Each point is reached from the start by the listed moves, each made once or not at all, plus a little noise. Is the number of moves made odd or even? Then give how often each move was made.

Moves:
(1): [ 16  14 -37]
(2): [-61   1 -36]
Start: [ 23  -8 -36]
Points:
[ 44   1 -76] => odd (1, 0)
[ -22    4 -108] => even (1, 1)

Moves:
(1): [  3  69   3 -17 -32  30  10 -19 -41]
(2): [-33   8   1  40 -37  14  -7  -3 -32]
(3): [-23  57  20  34 -23   8  33  21  27]
(4): [ -1 -35 -41  18  34 -13  21 -19 -38]
(5): [-44  26 -27 -16   4 -13  23 -17 -38]
(6): [-27  22   5  13  34  91 -47  16 -38]
Start: [ 16  26 -14 -19  47  -2 -10  -8   5]
Points:
[ 18  25 -14 -20  49   0  -9  -9   5] => even (0, 0, 0, 0, 0, 0)
[-16  39 -12  25   7   8 -19 -13 -27] => odd (0, 1, 0, 0, 0, 0)
[ 21  96  -8 -37  13  30   0 -27 -31] => odd (1, 0, 0, 0, 0, 0)
[ -7 116  -7 -23  49 121 -45 -12 -76] => even (1, 0, 0, 0, 0, 1)
[-39  74 -27  50  95  84  -2  12 -45] => odd (0, 0, 1, 1, 0, 1)

Moves:
(1): [ 17  -7  -4  10 -39   3  21  29  11   3  -5 -15]
(2): [-30  49   7   9  23 -28  29  58  -8  32  30   9]
(3): [ 18  -3  12 -12  28  18   3 -14 -14  40 -36  28]
(4): [ 69 -34  10   6  36 -25  38  -5   8  24   0 -24]
(5): [-13   2 -18 -45  13  10  -2  29  17 -11 -12 -25]
(6): [-36 -46  22 -24  39  13 -20  28 -43   4 -25 -21]
(7): [-41 -15  -9  36  29  58  12 -29  33  13  12  30]
(8): [ 22 -42 -22   2 -18 -24 -45   0   4  12 -12  49]
(9): [ 14  30   3  13 -21   6 -62   7  -5  13  27  -2]
(10): [ -9  12 -29   1  12   2  15 -12 -19  42   7   1]
(11): [-14 -20  31 -15 -27  -8  24 -13  25  19  30  12]
Start: [-16  11 -21  -4 -13  -3  30 -27   0   7   8   3]
Points:
[-47  33 -79 -40  18 -41  27  53 -11  76  22  42] => even (0, 1, 0, 0, 1, 0, 0, 1, 0, 1, 0)
[-35 -39  32 -74  70 -40  99  70  -4  75  32 -47] => odd (0, 1, 0, 1, 1, 1, 0, 0, 0, 0, 1)
[  0   7  -4 -17  16  10  33 -40  -7  47 -29  32] => odd (0, 0, 1, 0, 0, 0, 0, 0, 0, 0, 0)
[-115  -29   15  -42   52   63  100   65   23  105   -2   23] => odd (1, 1, 1, 0, 1, 1, 1, 0, 0, 0, 1)
[-34 -78 -16 -37 106  54  61  -3  13  36 -17 -39] => even (0, 0, 0, 1, 1, 1, 1, 0, 0, 0, 0)
[ -8 -50 -26 -72  31  17 -94  26 -42  68 -48  32] => odd (0, 0, 1, 0, 1, 1, 0, 1, 1, 0, 0)
[ 38 -70 -16 -19  24  34   5 -55  67 121  11  74] => odd (0, 0, 1, 1, 1, 0, 1, 1, 1, 0, 1)

Moves:
(1): [ -7 -13  -5  10   5 -31  -9 -11   2  19 -18 -44  11   0  36   9]
(2): [ -1  13  18  16  -4  -1 -12  12   5  18  47  10  -8   9   7  -6]
(3): [  3  -4   3  15   9  16  11  -7  11   7  -1  -5  10 -10   6 -17]
(4): [ 22   3 -32  40 -11   7  15   7 -33 -18   3  -3  -7  22 -27   9]
(5): [ -2   4 -22   0  -1  11 -17  -5  -9   2   9  -2  -1   2  -6  15]
(6): [-14 -23   9  -5 -14  -1   5 -37 -21   8  -5   8  21  39  24 -14]
(7): [-16 -35 -36   1  20 -15  18  28  -1 -10   1  -6 -12  15  -4   2]
(8): [-11  16  -4   6 -16   7  -3   1  21  -4  11  -1  24   6   3 -14]
(9): [  9   6   1   3 -25   1  18 -11  30  12   3   2 -20  -2   4   4]
(10): [ 29 -11  -7   5   3  -6   1  14  -2  53  -5  13  -1   7 -15   9]
(11): [ 37   2 -14   3  -7 -21   1 -10  12   0   8  13  17 -16  21 -16]
(12): [23 10 -2 -9  5  1  5 -2  2 -2 -5 30 14 -4 47  5]
(13): [-13  -3  -9  19  10 -18  14 -38  -4   3 -20  22   5  -7 -12  -1]
(14): [  7 -17  19  21  10   3 -28   1  26 -17  17  20  16  21 -17  25]
Start: [ -6   4  -6   3   2  14   3   9   3  19   6  24   5 -15  -1 -26]
Points:
[-47 -42 -74  25  11 -35  16 -54  -4  34 -24  30  66  33  87 -25] => odd (1, 0, 0, 0, 1, 1, 1, 1, 0, 0, 0, 1, 1, 0)
[ 32 -18 -53  45   0 -27  27 -22  88   0  19 103  50  -4  40 -21] => odd (0, 0, 0, 0, 0, 0, 1, 1, 1, 0, 1, 1, 1, 1)
[ 35 -22 -51  27 -12   4  31 -26  33  51  63  73  24  17  96 -53] => even (0, 1, 1, 0, 1, 1, 1, 0, 1, 0, 1, 1, 0, 0)
[ 23 -28 -27 108 -22 -15  48 -65  -9 121  10  26  18  43  25 -33] => even (1, 1, 1, 1, 0, 1, 0, 0, 1, 1, 0, 0, 1, 0)
[ 52 -59 -81  52  49 -63  -6 -15  33  61  -9  71  54   3  49  20] => even (1, 0, 0, 0, 1, 0, 1, 0, 0, 1, 1, 1, 1, 1)
[ 60  -4  -5  81 -49  29   7  -5  31  67  71 102  42  82  27  -9] => even (0, 1, 0, 1, 0, 1, 0, 1, 1, 1, 0, 1, 0, 1)
[ 58  27 -87  53 -24 -11  -5 -11  -1  15  16  17  62 -10  72 -19] => even (1, 0, 0, 1, 1, 0, 0, 1, 0, 0, 1, 1, 0, 0)

Moves:
(1): [  2   1  -3   1  17 -10  -4  16   2  -3  -7 -12 -15   1  -2 -10 -31  36
   1  18  -5   6   8  -5  -2  -6]
(2): [ 10   4 -10  -3 -32   6  -6  11  10  -7 -14  16  -3   0   8   3   1   5
 -20  -2  -5   4 -26 -16  12 -28]
(3): [  6  14 -19 -15  20 -20 -22  12   4  -7  -8  -5 -13   9  -7  25  17   1
   3  11   1  -8 -26  -2  -4  -6]
(4): [  5  -4  13   0  -8   1   6   1  -2   0  -7  -5  18   4 -13  10   9 -11
   4  -6   5   1   8  -5   2  -8]
(5): [-17   3  10  21   8  -4  -4   2  -7   4  -5 -14  -9   3 -20   3  27  18
   5  16  -8 -11  -3   6   8  -4]
(6): [  7 -14 -11  10   9  -1  -5   4 -11  -4   8  -6  -4  11  -7   4   8   5
  -5  -9   0   4 -12  20  -1   6]
(7): [  3  -9   6   8   9  -5   3 -17  10   3   0 -14   2  -7   0  -5   8  -7
   6  -4  -3   5   1   2 -11  12]
(8): [ -6 -13  -2  -4  12  10  -7  -2   7   3 -10  -7  -3   6  -4  -7   0   9
 -11  -2   0  -4 -14   4  -4  11]
(9): [  8   6   2  -2 -13   7   5  -3   7  -8   6  12   3   2  -2  14 -10   3
   4  -3 -12   4 -19 -28 -16 -21]
(10): [ 18 -17  -4  -1 -22   1  19  27  -3 -17   0  12   2  -9   7  -3  -3  -4
  -8   6  -8  17   6  -7 -14 -10]
(11): [ -3  -5  10   3  10 -24  33  12  25  13  -5  11  10 -16  27  -4  -7   1
 -12 -23  -6 -13  20   6  12  -6]
(12): [  4   1  -8   0  -2   4  13   9   5   5 -16   9  -7 -11  -3  -7   1  11
 -13   3 -10  -5  -4   2   5  -1]
(13): [ 19   0  10 -14 -11   9  20  24   1  -3   0  -8  13  -2   8  -7  14   4
  -3  -4   3   9  12  16  -9  -5]
(14): [  1  16  12  -2   9  -5 -10   8   1  -5  -1  14  -7  14 -12   1  -2  22
 -11   2  -3   3  -6  -8  -3   8]
(15): [ 18 -22   2   7   6  -2  -8   3  12   6  -2  25  -7  12 -20   4   8   9
   0  11   6  -6  -1 -16  -5 -14]
(16): [-20   0 -10  24   9  -1  11 -23   5   1  15   7   9 -13   9  -9   1 -10
 -32 -16  -9   7  23   1   3  -1]
(17): [ 14  -6   7  17  14   3 -18  18  -7   1 -19   4   5   1 -12   9  10  23
 -16   3  14  -3 -17  -9  -6  -3]
(18): [ -9   3  -8  10  -1  14 -24  15   6 -14 -17  23   1  -2   1  12 -12   9
   5  -1  20   3   4  35   1   6]
(19): [ 16  -5  -2  -6 -10   9  13   9  -7  -6 -10   2   4  12  17   7  -4   4
  -5   4  21   1  15  -5  -7   5]
(20): [ 16   1   5   1 -11  13  -7  -3   9 -15   8   2  -7 -17   2  17  -2  17
  -3  11  24 -11 -20   1   2   4]
(21): [ 11  10   3  -3  13   2  -4   0   0   4 -18   4  -5   0  -1  14   6  -2
  -6  21   0  -3  -6  14  -4   7]
(22): [  2   0 -12  10 -19   6 -24  11  -1 -12   2   8  16   2   6   7 -23  -7
 -13 -11  19 -11   3   7  -7  -4]
(23): [  1  -2  -4   9   7   8  17   1   9  -1  26 -11  -9   9   1 -24   1   0
   8  -4   7  14 -16  15   6  10]
(24): [-20   2 -10  -1 -16  -2  11 -20 -16 -19  13  12  -1  11  -9 -30  13  -6
  11 -10   0  -1  -9   5  27 -18]
Start: [ 22   3 -18  -6 -16 -12  19   3  37   8  -8   8  -8   8  28 -29  -8 -11
  -6  45  24 -23 -19  -4 -10 -25]
Points:
[ 13  19 -44  24 -23 -44  36  30  49 -39 -36  28 -34  10 -14 -50  35  45
 -59  62 -21  -5 -47 -34  11 -86] => odd (1, 1, 1, 1, 1, 0, 1, 0, 0, 1, 0, 1, 0, 1, 0, 1, 0, 0, 0, 0, 0, 0, 0, 1)
[ 27  23  -1  51  20  11   0  42  34  -3 -85  52   0  16  -7   9  28  53
 -74  69  53 -28  -6  22 -10 -15] => odd (0, 0, 0, 1, 1, 0, 0, 0, 0, 0, 0, 1, 0, 1, 0, 1, 1, 1, 1, 0, 1, 0, 0, 0)
[  71   -6  -62    1  -39   20   25  118   49  -81  -42   36  -65   45
    8  -47   20  121  -52   88   59   -4 -108   53    8  -53] => odd (1, 1, 1, 0, 1, 1, 0, 1, 0, 1, 0, 1, 1, 1, 0, 0, 0, 1, 1, 1, 0, 0, 1, 1)
[  40   10  -44    1  -39   27   -2    9   77  -42  -63   54  -42   -6
   18  -28  -33   62  -31   78   34  -25 -105    7   -3  -57] => even (1, 1, 0, 0, 0, 0, 1, 1, 1, 0, 0, 1, 0, 0, 0, 0, 0, 1, 0, 1, 1, 0, 0, 1)
[ 79 -32 -30   7 -53  13  -9  12  62 -39 -53  42 -10  31  10 -20 -26  34
 -42  80  87 -42 -62 -21  -6 -62] => odd (1, 1, 0, 1, 0, 0, 1, 1, 0, 0, 0, 0, 0, 0, 1, 0, 0, 0, 1, 1, 1, 1, 0, 1)
[  71  -66  -31   68  -25   20   42  108   69  -22  -62   86   26    5
   36   -8    2   65 -110   18   56  -28   -6   26  -54  -67] => even (0, 0, 0, 0, 1, 1, 0, 1, 1, 1, 1, 1, 1, 0, 1, 1, 1, 1, 1, 0, 0, 1, 0, 0)
[ 58 -18 -18   9 -34  13  56  51 110   7 -76  93  22 -11  36  -7   4  17
 -90  23  16 -22 -22   7 -15 -83] => odd (0, 1, 0, 1, 0, 0, 0, 1, 1, 0, 1, 1, 1, 0, 1, 1, 0, 1, 0, 0, 1, 0, 0, 0)
[ 61 -31 -47  38 -58 -12  -3 102  55 -32 -55  74  18  -5  59  -4 -33  18
 -77   8  59 -21 -39  30 -13 -66] => odd (0, 1, 0, 0, 0, 1, 0, 0, 0, 1, 1, 0, 0, 0, 0, 0, 1, 1, 0, 0, 0, 1, 0, 0)
[ 92  -2 -47  -4 -33   6   8 109  41 -43 -41  12 -26  61  24  -9  32  45
 -71  74  51  -8 -92  36 -38 -33] => even (0, 1, 1, 0, 1, 1, 0, 1, 0, 1, 0, 0, 1, 1, 0, 0, 0, 0, 1, 0, 1, 1, 1, 0)

Moves:
(1): [  2  -1  -5  -2   8   1   6  -7   0  -8   1   4  -3   4 -15  15   5 -12
   6   8  25 -18  12  -5  10  12]
(2): [  1  30  15  -7   2 -23 -11  -2   6  -6  18 -23   7  -2   6  30  -7   1
  -9 -10 -25  -1   1 -12  -8  13]
(3): [  9  10  13   4  17   1   2   7   9   8   8  -3  -4   0  -2   4 -19  10
   9  13   5  -2  -2 -15  -4  14]
(4): [  8   4 -13   3   0   3   2 -11  -6   6  11   7  -4 -11  -8 -10 -10   5
 -14  -2  14  -6 -14   0  20   7]
(5): [ 16  11   9  -8   2   8   8 -10   5   3  -7  17   4 -10 -11 -15 -14   2
   5   0  29   3   1  -3   6 -10]
(6): [-30  -5   5   0  -9  -8  -2  13   0  26 -17  -2  -6 -14  17   4 -13   4
 -22  23   0  11  19 -17  -8  35]
(7): [ -2   0  -1  14   6 -18   2 -18  15  -3  12  10  -9  -5  -8  -5  -2   4
 -15   1  17  -3  -9   3   5  16]
(8): [  4   2   2   5   1  10  15   1   2   2  -2 -11   0  12  17 -17  10   4
   6   4  -2  15   0  -9  12   3]
(9): [ -3   2  -3  -8   6  -7  -4  -3   2  15 -14  -6 -22  16  11   0  15 -15
  12  19  -7 -10  21  -7   3   1]
(10): [ -4  -8  25  -4  10   1  -3   3  12   8 -13 -11  13  -5   8   7   1 -11
  31  11   6 -18  29 -14   3   0]
(11): [ 22   7   3  22  28  -2  12   7   5 -29  -8  -8  18   6  26  -9  10  -6
 -13 -16   1   9   2   8 -14 -13]
(12): [ -2 -31   6  -5 -10  15  20  -9  -1   0  12   3  -6   5  -4  -9   1 -15
 -14  -7  -7 -11   1   0   8  -8]
(13): [ 10  -2  -4  -6   0 -19   1  36  -4   3 -14 -10  -1  16 -16   1   8  19
   9  22 -17  -3 -15  30  -4 -18]
(14): [ -8   0  17 -17 -16  25   3   6 -20  18   5   1 -17  -8  11  10 -14  20
  14  16  17 -16  -2  -7  12 -10]
(15): [ -2  33 -11   3   6  -3  -1  25 -14  -8  -2 -22 -28   5   7   8  21   5
 -21  -8 -23  14  11 -28  19   5]
(16): [  1  -1  11   6  22  13  35 -23  30  13  10   6  -2  -2  32  -7  16   8
  -1  13  -5  16 -15  17   9  -7]
(17): [ -1   1 -11  24  -5  -1   3 -17  10  -2  13   6  11  -5  -3  13 -21  -3
 -14 -22   6 -16   3 -33   2  23]
(18): [  0  -2   7  15  -8  13   4   4 -20  -4  -5  -6  -7   2 -11  10  14   2
   5 -10  -8 -11  -6   1  12   3]
(19): [-16   5   8  30   9  10  12   6  -6  12  18 -26  14   6   3 -10   4  26
  15   6  -8  -2 -18   7  -7  10]
(20): [-21 -12  14  -2 -14 -10 -10   4 -14   1  -4   7  18   3  -7   2 -15  16
   9  10  -9  -6 -19  10 -13  -8]
(21): [ 21   4  23  15  16  -4  20   7  21 -26  11   9   1 -16  10  13 -11   1
   3  32 -11 -25  23  -1 -12   9]
(22): [  9  -2 -13   7   1   2  16  12 -13  -4  -3  -4   1   6  -1 -11  -4  -6
  17  -8  -2   0   4  -4   9  -3]
(23): [-10  11  11   6   1  14  -5  -8  15   5   1  -6   0   2  19   6  10  -9
  -7   7   8  10  -8   5   0   0]
(24): [-29  30   1 -20  -2   5 -14 -15   3  32  -2 -13  -8   0  22  -4   7   4
   5 -22   5   3 -34  -5  -4  16]
Start: [-11  -1  -9   9  -5  -3   5   6  -6   3  13 -19  21 -10  -9  -1  14  -1
   0   4  -6 -28 -18 -10  -8 -23]
Points:
[-50  53  41  -5   7 -32 -31  24   2  21   1 -81   9   9  37  54  38 -13
  15  33 -56 -38  18 -56  -5 -10] => even (0, 1, 0, 0, 0, 0, 0, 0, 1, 1, 0, 0, 0, 0, 1, 0, 0, 0, 0, 1, 0, 0, 1, 0)
[-58 -21  20  46 -18  44  63 -62  20  79  40  -9 -43 -32  45  13   9  -1
 -57  44  30 -65 -28 -47  54  35] => even (0, 0, 0, 1, 0, 1, 1, 0, 1, 0, 0, 1, 0, 1, 0, 1, 1, 1, 0, 0, 0, 0, 1, 0)
[-95  61  54  37  19  41  36 -14   0  89   6 -65  11 -32  47   7  38  38
  10  41  27 -31 -59 -41  39  39] => even (1, 0, 0, 1, 1, 1, 0, 0, 0, 1, 0, 0, 0, 0, 1, 1, 0, 1, 1, 1, 0, 0, 1, 1)
[ -6  67  68  65  30   9  76  19   5  -9  53 -68  27 -12  35  14  31  66
  12  42 -67 -25 -41 -29  11  -6] => odd (0, 1, 0, 0, 1, 0, 0, 1, 0, 0, 0, 0, 0, 0, 1, 1, 0, 1, 1, 1, 1, 0, 0, 0)
[  20   63   45   93   41   28   73   41    1   13   52  -56   -9  -28
  -26   38  -19   54   43   71   51 -121   -8  -74   62   34] => odd (1, 0, 1, 1, 1, 0, 1, 0, 0, 1, 0, 0, 1, 1, 1, 0, 1, 1, 1, 0, 1, 1, 1, 0)
[-88  55  35  50  11  41  53 -32  26 100  55 -45   9 -31  57 -17 -19  51
 -52  17   9 -14 -93 -71  19  54] => even (0, 0, 1, 1, 1, 1, 0, 0, 0, 0, 0, 1, 0, 0, 1, 1, 1, 0, 1, 1, 0, 0, 1, 1)
[ -4  72 -24  61  50 -11  39  14  20   7  10 -78  13  15  40  -5  48  -8
  -9 -20  32 -40 -37 -60  50  26] => even (1, 0, 0, 1, 0, 0, 1, 1, 0, 1, 1, 0, 1, 0, 1, 0, 1, 0, 0, 0, 0, 1, 1, 1)
[-20  93  -4  80  46  24  45   4  13  18  73 -69   2 -19  22  23  -4  21
   1   9  13 -69 -42 -89  24  69] => even (1, 0, 1, 1, 0, 0, 0, 0, 0, 0, 0, 0, 0, 0, 1, 0, 1, 0, 1, 0, 1, 1, 1, 1)
[-70  34  30  75  31  -8  49 -46  43  57  28 -23  62 -32  61 -29 -15  51
 -33  -4  32 -13 -88 -23 -31  38] => odd (0, 0, 0, 0, 1, 1, 1, 0, 0, 0, 1, 0, 0, 0, 0, 1, 1, 0, 1, 1, 0, 0, 0, 1)
